Every row gives one point. Each copy is the shape, with its points in the same order, turned, moved and blurred by noise. Say if it was mirrored as well.

Shape:
[[-31 -19 -27]
 [ 40 -48 -34]
 [  9  66  37]
 [  0 -56  33]
 [ 37  24  26]
 [-48  48  -2]
 [ 21  -5  56]]
Copy 1, 7 rows:
[[ 31  38 -23]
 [ 72 -24 -27]
 [-68 -24  21]
 [ 51   8  40]
 [-18 -44  16]
 [-44  44 -15]
 [ 10 -26  52]]
Copy 1 is: mirrored
Copy 2, 7 rows:
[[ -1  24 -49]
 [ -8 -53 -34]
 [-20  29  70]
 [ 59 -15 -10]
 [ -3 -15  43]
 [-23  68   5]
 [ 36 -10  43]]
Copy 2 is: mirrored
Copy 3:
[[-54 -15  -4]
 [ -7 -48 -60]
 [ 33  52  33]
 [  0 -66  19]
 [ 36  16  -1]
 [-38  47  33]
 [ 39 -20  28]]
Copy 3 is: only turned
Copy 4 (7 x 3):
[[-32 -35  -7]
 [ 38 -68 -16]
 [ 12  69 -19]
 [ 15 -32  51]
 [ 42  29 -11]
 [-50  36 -22]
 [ 36  20  35]]
Copy 4 is: only turned

Shape, 7 rows:
[[ 43  42  42   6]
 [-36 -15  -8 -51]
 [-13 -28  47  16]
 [  2 -31 -51 -66]
 [-32   4 -16 -36]
 [ 67  28 -34  14]
 [ 11  12  -8 -50]]
Copy 1 (7 x 4):
[[ 34  43  14  30]
 [-53 -28  25   1]
 [ 30 -37  27  -5]
 [-85 -32   3  50]
 [-48 -12  -1  -6]
 [  1  27 -41  81]
 [-48   9  16  32]]
Copy 1 is: mirrored
Copy 2 (7 x 4):
[[ 23  63  -3 -35]
 [-21 -50  -5 -52]
 [ -2  -1  50  -8]
 [ 27 -74 -35 -60]
 [-24 -37 -22 -43]
 [ 62  27 -56  -5]
 [ 10 -14 -28 -64]]
Copy 2 is: only turned

Shape (10 x 6):
[[ -15   27   13   10    4    9]
 [ -27   19   -3   14   36   37]
 [ -23  -27   -5    1   11   16]
 [  25   -4   10  -12   24  -23]
 [  42   11  -22   13   31   26]
 [  48   21    2  -43 -121   41]
 [ -29   29   43  -46   16    3]
 [ -20   16   36   26   13   18]
 [ -35   12  -16   16  -10  -40]
 [ -32   34    2    6    0   32]]
Copy 1:
[[ -15    8   11   10   -4   16]
 [ -16    7   21   32   18   43]
 [ -13  -36  -25   13    5   34]
 [  18    8  -17  -18   35   -5]
 [  38   18   -2   -5    0   44]
 [ -11  -22    9 -114  -88   -3]
 [ -49    9   25  -32   49    7]
 [  -8   -5   28   29    8    8]
 [ -26    6  -44   24   -8  -17]
 [ -35   12    9   10  -13   28]]
Copy 1 is: only turned
Copy 2:
[[-17  32   5  27  -5 -12]
 [-21  44  -8  34  32   5]
 [-14  -3 -34  21  20   6]
 [ 34   7   5  -7  17 -21]
 [ -1   9  41  15  53  14]
 [-25 -33  79   3 -88  56]
 [ 25  61 -22  14 -34  -7]
 [ -3  30  -8  59   3 -25]
 [-42  13 -18 -13   3 -48]
 [-36  43  -1  31  -9   0]]
Copy 2 is: mirrored
Copy 3:
[[  9  -5   4  -4  40  10]
 [-45 -20   6   1  56  22]
 [-24 -47   0   1   2  20]
 [-19  -8  19 -37   4 -31]
 [-54  30  18 -23  13  -7]
 [ 62  64  -1 -20 -55  68]
 [ 23 -40  18 -51  50  23]
 [  1 -18  32  18  48   1]
 [ 10 -26 -44   7  17 -18]
 [ -3 -10   0   6  54  32]]
Copy 3 is: mirrored
Copy 4, 10 rows:
[[-12  28   0   0  -7   0]
 [-56  26 -17   8 -15   0]
 [-45 -16   1 -25  -1  -7]
 [ 10 -12 -23 -14 -17 -42]
 [-14 -19 -52  16 -37   2]
 [ 67  -3  21 -72 -64  85]
 [-17  55   8 -41 -30 -39]
 [-25  21  21  16 -15 -11]
 [  0  14  -8 -20  49  -5]
 [-32  40  -1  -7 -11  19]]
Copy 4 is: mirrored

Shape (13 x 8):
[[-47 -23  10   9  25   0  -2  16]
 [ -8  50  27  37  33 -14  19 -25]
 [ 38  30  -4  34  74 -45  -9   6]
 [ 35  45   9  19 -20  28  31 -34]
 [ 24 -27  -4  -2 -52  93  13  30]
 [ 25   8  21  19 -11  45 -37 -27]
 [ 52  76 -13  36 -24  38 -10 -56]
 [ 25  12 -20  64  10  -7 -17 -46]
 [-14 -43 -28 -36   6 -10  33 -12]
 [-36 -16 -20 -65 -43   2 -12  29]
 [-82 -12 -40   1   7 -22  29  15]
 [ 33  64 -34  43  81  19 -21 -22]
 [-33 -52 -45 -40 -75 -18  17  90]]
Copy 1:
[[ 15  -7  18 -52  41   2 -11  -9]
 [ -7  24   0  22  71  -6  34 -32]
 [ 58 -12 -12  40  98  20   5 -21]
 [-19  27 -14  39   7  35  57  -8]
 [ 28  -2   4 -42 -64  66  56  14]
 [  8  -3  48  22  10  41  50  14]
 [-21  30  17  84   2  63  49 -23]
 [-16 -31  20  40  57  56  24 -21]
 [ -3  -4 -40 -39  25  32 -25  45]
 [ 18   4  -6 -35 -46   5 -48  29]
 [-18   2 -20 -61  33   7 -58 -34]
 [ 38  39  24  56  84  70  17 -33]
 [ 37 -54 -53 -70 -73   5 -58   0]]
Copy 1 is: mirrored
Copy 2:
[[-24   9  15  22 -33  18  23 -35]
 [ 41   6  51  36   0  -6  28  26]
 [  4  22  32  59  30 -32 -27  13]
 [ 39 -22  21 -26  31   1  37  53]
 [-27 -52  -4 -85  29  59  14  -3]
 [ 37 -29  11 -31  35 -20  23 -32]
 [ 97 -13   3 -27  52 -12  13  33]
 [ 50 -31 -16  38  33 -12  15   7]
 [-53  18 -32   8  -8   8  52  14]
 [-39  39 -34 -64 -41   7  21 -13]
 [-24  44 -22  39 -55  49  39  -1]
 [ 52  37  29  46  76  14 -14  -4]
 [-80   0 -64 -49 -76  52 -15  16]]
Copy 2 is: only turned
Copy 3 (13 x 8):
[[ -58  -45    1    2   11   25   -9  -12]
 [  24  -54   14   40   28   12   29    4]
 [  57  -87  -32   -1   10   10    5    4]
 [  43   21   33   27   24   -9   28   -2]
 [ -23   66   52  -41   10  -24  -38   -1]
 [  16   12   19   30   28  -17  -48  -30]
 [  72   26   14   45   60  -42    5   -3]
 [  41  -32  -18   16   53  -20    9  -51]
 [ -34   21  -35  -11  -24   40   23  -19]
 [ -75   30  -26   20  -34  -11  -17   11]
 [ -88  -27  -37   -4   18   23   42    3]
 [  71  -49  -30    1   75   12  -18   29]
 [-113   27  -20  -46  -66  -49   16    0]]
Copy 3 is: mirrored
